Every row gives one point. Examples show where two turns around zero, p and q, send a point. Write where each new point lands after one turn and then the other. Backwards means that the second turn is done in reverse. Each puzzle has new turns, and all numbers are rounded.

Turn p:
[  0 -30 -14] => [-26 -14  14]
[ -9  12 -17] => [ -7  -1 -22]
[-28 -25  -4] => [-34  15   9]
[37 44 34] => [67  0 -3]
Turn q:
[ -4   3 -13] => [ 1 14  2]
[ 10  22 -16] => [10 13 24]
[12 25  9] => [  1 -10  27]
[-12  28   7] => [-20   1  24]
[  9 -88  18] => [ 21 -29 -83]
[-14  10  -5] => [-13  11   6]
Where do these land?
p, then q: [ 47 -49  23] => [-11 -65 -29]
p, then q: [1 0 2] => [ 1 -2  1]
p, then q: [-28   2   3] => [-14  14  20]
p, then q backwards: [  9  34 -19] => [ 10 -38   4]
p, then q: [-35  27  23] => [ 4 16 47]
p, then q: [  6 -14 -32] => [-11  12 -31]

Turn p:
[ 26 -24   5  -1 -27   7] => [-13 -20  14 -27 -23  -6]
[11 16 20 27 -5  7] => [ 17  14  23 -21  11  -3]
[ -7   1  -8 -13  97 -25] => [-35  11   8  75  54  19]
[-29   4  18   3 -18  27] => [  9  36 -12 -17 -21   1]
[ 5 -6  4 39 33 23] => [-11  21  22 -13  29  34]
[  3   0 -58 -17 -33 -35] => [ 21 -62 -39   8  -9   0]
[-18  13  13 -15  15 -19] => [  8  13  -1  33   1 -12]
[-15 -10   3  -7 -30 -15] => [ 16  -8  -6   3 -33  -3]
[ 24   7   3 -15 -32  30] => [-10  -4  -9 -41  -9 -29]
Turn q:
[ -6  -6  -6 -16  29  -5] => [ -6   2  13   6  19 -25]
[ 16 -26  -1  -3  21  41] => [ 25   0 -28  -9  36 -16]
[ 47 -26  -7  -2  20 -26] => [ 43 -18  24  31  17  -6]
[-36  29  38   9 -31  -1] => [-50   8 -18  -1 -22  36]
[ 25  25 -21 -37 -19 -18] => [ 19  37  42  -3 -10  13]
[-35  32 -34 -23 -10  -4] => [-26  29  26 -32 -24 -17]
[-28 -20  32  41 -30   6] => [-25 -41 -36 -10 -12  32]
[49 -2  7 34 17 20] => [ 46  -3 -36  29  -1  -4]
[-32  -6  -7  -3   3 -14] => [-26 -14  14 -11  -3 -11]
Where do these land?
q, then p backwards: [  8 -25   8  10  -3   1] => [  6   4 -24   8  -2 -13]
q, then p: [-53  -9  25  10   7  -6] => [  2  16 -26  27 -28  35]
q, then p: [ 19  26  10   2  24 -11] => [ 33  -1  16 -12  16  11]
q, then p: [ 22  20  20  11 -26  21] => [ -1  -5 -26 -37  21  -2]
q, then p backwards: [ -8 -57   5   5 -13  11] => [ 33   8 -45  20  -8  -2]
p, then q: [  5  25 -94   9  56 -11] => [ 29 -29 -30 -11  29 -96]
p, then q: [-37  -4  20 -14 -23   5] => [ 12  16   9 -11 -37  24]
p, then q: [ 23  14   7  -9 -29 -20] => [ 11 -22  27  16  11  20]
p, then q: [ 20  10  -2 -24   7  11] => [-19 -13  21   4  -2 -16]
